Rows are points. Any point is a mix of the corners, with weights that add up to 1. It lies inside the corners' shape when no weight is negative. Say inside or outside, and name the corners with a negative weight.

Corners:
(1): [ 34 -45]
(2): [15  2]
(3): [-74   5]
Points:
[-68  -2] -> outside (2)
[ 14 -19] -> inside
[ 47 -23] -> outside (3)
[12  0] -> inside
[-22   1] -> inside
[-59   2] -> inside
[-32   2] -> inside

Corners:
(1): [-45   8  27 -82]
(2): [ 10 -44  31 -26]
(3): [-80  55  11  36]
(4): [  0 -63  -6  -4]
(5): [ 12  -4 -20  13]
Points:
[ -2 -21  35 -88] -> outside (3, 4)
[-28  12   3  -7] -> inside
[  0 -35  20 -18] -> inside
[-35  16   4   9] -> inside
[-28 -17   6 -13] -> inside

Corners:
(1): [ -1  18  21 -42 -42 -22   4 -17 -29]
(2): [-27 -36  22  21 -42  -4  18 -20  14]
(3): [ 4 -3 -5 31  3 12 95 -4  1]
(4): [ 26 -22   2   6  -9  28 -36 -33  -6]
(5): [ 23  -6  29  -8 -36 -10   1  37  17]
(6): [ -5  45 -41  51  32  -8  15 -33 -10]
(7): [-38 -42  56  23  67   5 -55 -32 -20]
(8): [  5 -26 -36 -25   0  53 -34  53 -19]
(9): [ -6   8  16 -31  39  -5 -31 -35  11]
(10): [-20  12  22 -21 -22  45 -46  -7 -13]
Points:
[-1 -7  7  3 12 14  4 -3 -9] -> outside (2)
[ -3 -16  18   3 -25   0   3   1   7] -> inside
[ -7   3  11  -8   5  15  -4 -15  -2] -> inside
[ -3  16  -9  38  18 -17  30 -34   0] -> outside (8, 10)

Corners:
(1): [ -2  14 -38  31  63  62 -28 -42  -9 -48  17  44  13  40]
(2): [  6 -25  23  22   1  66  30 -53 -33 -13  43  34 -16 -34]
(3): [ -2   5   9 -47  20 -35 -36  42 -20 -11   1 -25  -3  -8]
(4): [-25  26  43 -53 -39 -10  73   2  -2 -17 -39 -33  92 -40]
(5): [ -1  30   4   0 -21  -8  56  12  83 -13   9 -26  46  45]
(6): [ 23 -26 -44 -22  -9  40 -26  61  27  42 -45  13 -23 -13]
(7): [ 30  15 -38  20  60 -11 -53 -14  15   9  20  81  16 -24]
(8): [ 54  -8   6 -22   8 -12 -21  19  27 -71  -8  10 -17 -50]
(9): [-25  -6  73  16 -15   2  70  27  60 -26 -33  46  69  63]
(10): [  8 -10 -13  82  74 -57  70 -14 -26 -45 -69  59  43  53]
(11): [-52  53 -48  77  74  52 -46 -46 -57  26 -14  52 -74 -38]
(12): [-43   0  -5  69  13  29   6 -14 -13 -44  42  40  26 -23]
(13): [ -9  24  11 -57 -50  -7  70  50   6 -66  25  17  20   7]
(14): [ 18  -6 -29  16   2 -58 -20 -25  16  -3 -73  67   8  53]
(15): [ 53  80  14 -33 -47 -29 -24  19 -19  -5 -10 -40  30 -11]
Points:
[  0  22  -2  -4   6 -12   6  16  10 -21 -15  16  20   1] -> outside (2)
[ 57   9 -25 -43 -38  12 -25 -13  30 -12  31  20  29 -41] -> outside (3, 9, 10, 11)
[ -1   2   7  10   4  12  24 -13  -9 -19  -4  22  19 -10] -> inside
[  6   6   2   9 -23  -1  33  15  14 -34 -10  24 -10   8] -> outside (1, 3, 4, 7)
[ -9  19  10  18   9  -1  26  -4  14 -28  -2  21  27  15] -> outside (6)
[  0  23  -4  10   4   5   9   0  14 -19   1   9  20   8] -> inside
[ -4  13   1  17  17  10  13 -13  -2 -29   3  26  19   3] -> outside (6)
